Rows are points. A path goes straight from each point to the next, and from the last back to the first. The post is the endless flat space through its rows: a point in 2 columns, a line in 3, a plane in 4, and so on, so that a path can go around it. How many times does the path go around the post? Going back the other way cancels.
In the rows, 128 means zero.

Post:
[[130 114]]
Path:
[[108 128]
 [ 75 125]
 [120 174]
 [159 168]
 [119 131]
 [ 93 106]
 [ 83 146]
 [122 189]
 [ 93 181]
 [125 167]
 [170 136]
 [150 103]
 [117  82]
 [ 60 112]
 [ 94 164]
 [159 170]
 [164 111]
 [153  93]
 [193 123]
 [150 172]]
Times around: 1

Post (3 x 4):
[[135 132 176 193]
 [124 115  95  64]
 [124 124 114 157]]
Path (11 x 4):
[[111 115 144 103]
 [ 61 162 131 168]
 [143 181 143 115]
 [185 153  98 113]
 [175 113 144 115]
 [149  67 119 135]
 [ 99  78 160 146]
 [ 56 111  98 125]
 [101 181 134  94]
 [113 174 159 161]
 [ 58 118 122 145]]
Times around: 1

Post:
[[163 172 143  53 156  66 184 169 112]
 [119 143 157 164 145  97 133 163 114]
 [130 120  96 146 101  94 150  87  60]
 [149 118 160  94  90 104 114 154 106]
 [130 120 171 152 124  87 194 145  31]
 [155 113 158  83 159 158  74 166 119]
 [131 156 164  88 109 173  71  69 168]
 [139 115 149 147  77 201 130 150 110]]
Path, 18 rows:
[[ 89 154 151 121 167 101 150 127 105]
 [134 212 127  84 119 103 138  93 122]
 [189 156 163  37  76 128  99 121  58]
 [110 152 130 107 135 163 107 150 118]
 [ 79 142 120 124 122 140 141 129  85]
 [123 162 185 100 108 129 151 137  75]
 [154 142 113 128 110 154 166  95  67]
 [164 133 171 157 115 109 183 161  98]
 [119 103 153 126 174 122 130  88  94]
 [137 103 150 112 130 143 108 134 117]
 [125  90 173  99 144 136 126 180 150]
 [ 91 131 134 114 119 148 150 152 114]
 [ 96 155 129 121 112 114 103 112  86]
 [158 158 207  82 147 137  96 118  86]
 [174 155 183  70 170  92 191 112  44]
 [181 140 132 110 133  98 143 189  96]
 [131 121 195 129 128 131 102 126 138]
 [113 121 179  93 195 125 208 185 120]]
Times around: 2

Post (11 x 12):
[[117 133 135 138 148 101 162  98 195 171 116 161]
 [156 108 115  89  61 153 131 178 121 134 174 104]
 [121 141 151 131 193  87  72 122 137 117 138 126]
 [112 149 115 161 140  37 127 137  93 106 114 125]
 [149 127  84  87  84 183 123 198 115 137  77 111]
 [133 106 110 167 116  93  96  71 176 111 109 140]
 [125 128 206 131 111  49  76 132 125  97  99 146]
 [152 126 118  65  83 199 169 157  82  68 119 121]
 [144 121 126 141 117 155 137 201 148  81 125 149]
 [143  93 125 115  75 239 202 166 160 132 116  27]
 [116 146 171 204 137  96  83 102  97 141 127 172]]
Path (7 x 12):
[[133  77  92 112 109 150 117 167 117 113  66 153]
 [ 96 145 118 170 110 146 120 173 149 147 106 167]
 [121 154 117  94  56 123 200 142 143 141 135  75]
 [172 153 136 121 150 138  91 155 126 149 127  87]
 [166 160 144 134 109 134 116 122 157 120 100 117]
 [ 90 146 106 116  96 159 116 119 157 141 107 144]
 [ 95 112 128  80 105  72 129 176  86 114 121  76]]
Times around: 0

Post, 17 rows:
[[119 157 108 179  91  82 125 142 130 153 168 128 122  88 130 127 149 153]
 [147 157 152 161  82 125 168 183 106  92 150 164  51 101  81 100 139 155]
 [173 108 118  78 142 100 112  55  62 104 102 126 204 119 111 120 151  96]
 [ 93 120 141 107 127 111 125 120  93 169 128 205 117 132 169 120 157 154]
 [157 107 171 128 143  93  79 103  81 134 147 139 124  61  97 113 126  91]
 [ 77 170 109 123 108 144  54 175 139 186 140 147 128 115 107 153 111 133]
 [103 129  86 104  87 162 128 137  54 117 128  92 104  98 162 121 180 134]
 [111 122  82 143 139 148 153 104 210  92  63 142  67 159 121 115 172 158]
 [140 174 102 131 112 138 143 160 165 112 133 117  70 117 133 114 202 117]
 [119 121 127 118 197 191 137 138 201 100  57 137 166  97 135 121 138  93]
 [161 119 114 122 133 132 117 157 126 149 118  84 149 128 155 107 116  83]
 [168 150 114 145 139 180 108 127 185 153 181 134 116 163 106 102 160 151]
 [111 107  82 137 131 148 135  85 119  39 144 215  91 192 145 124 185 129]
 [135 132  82  85 179 103 205 103 132  91 163 168 122 154 128  85 102 155]
 [136 134 117 120 178 173 156 129  73  89 134 116 116 184 107 155 154  81]
 [ 90 134 126 124 108 181 152  98 116 121 110 132 126 129  59 132 132  54]
 [133 152  63 186 149 117 132  97 114  85 102 190 124 119  77  98 130  99]]
Path:
[[ 90 177  95 198  53 163 128 132 151 147 171 214 127 169 129 136 135 160]
 [146 218  93 117 132  76 121 176  77 152  94 128 136  53  80 175 119 161]
 [ 91  96 122  97 129 176 236 145 133 108 107 112 124  80 112 124 154  99]
 [174  99  92 109 134 138 117 135 148  99 110  46  89 115 124  66 196 187]
 [ 91 119 114 156  91 122 173 131  97  99  42 127 126 138  59 120 163 123]
 [119 185  84 123 113 144 168 175 104 144 181 120 108 100  79 131 146 147]
 [178 149 120 185 113 155 140 163 146 156  93 152 160 157 112 136 140 140]
 [153 152 146 136 166 183 107 157 174 147 130 133 110 161 145 178 156  54]
 [135 146 108 125  36 138 137 162  45  59  82 120 100 103  77 162 180 108]
 [ 96  87  97 127 162 139 158  58 221 104 145 152 124 142 102  94 184 117]
 [ 97 130 127 147  91 127  95 130 116 117  88 170 118 150 124 123 180  97]
 [173 165 179 167 117 106 174 104  94 120 160 151  78 160 125  73 154  76]
 [134 147 130 125 141 109 152 105 131 103 159 206 111  87 104 105 112 107]
 [185  80 120 165 114 134 125 105 133 119 163 139 104 139 126 108 147 142]
 [151 153 100 137 117 175 134 116 179  79 139 149  98 134  99 148 141  87]
 [177 195 112 216 146 112 127 119 131 159 144 116  85 139 138  82 151 110]
 [160 119 108  87 138 114 101  74 127 133 128 154  79 130 125  57 178 121]
 [127 139 139 194 153 187 152 156  93 129 131  38 130 182  95 121  73  95]
 [177 207  87  72 143 122  88 167  98  72 113 200 133 113 123 107 114 120]
 [128 142  92 132 115 153 178 138 133  64 127 119 148 143  70 173 116 171]
 [161  95 130  73 139  73 142 163  89 124 139 161 111 120  94 104  95 133]
 [115 126  33 151 134  89 185  90 101  89 154 140 142 153 136  89 131 132]
 [115 142 152 170  83  87  95 128 103 145 151 145 136 129 108  99  74 104]]
Times around: 2
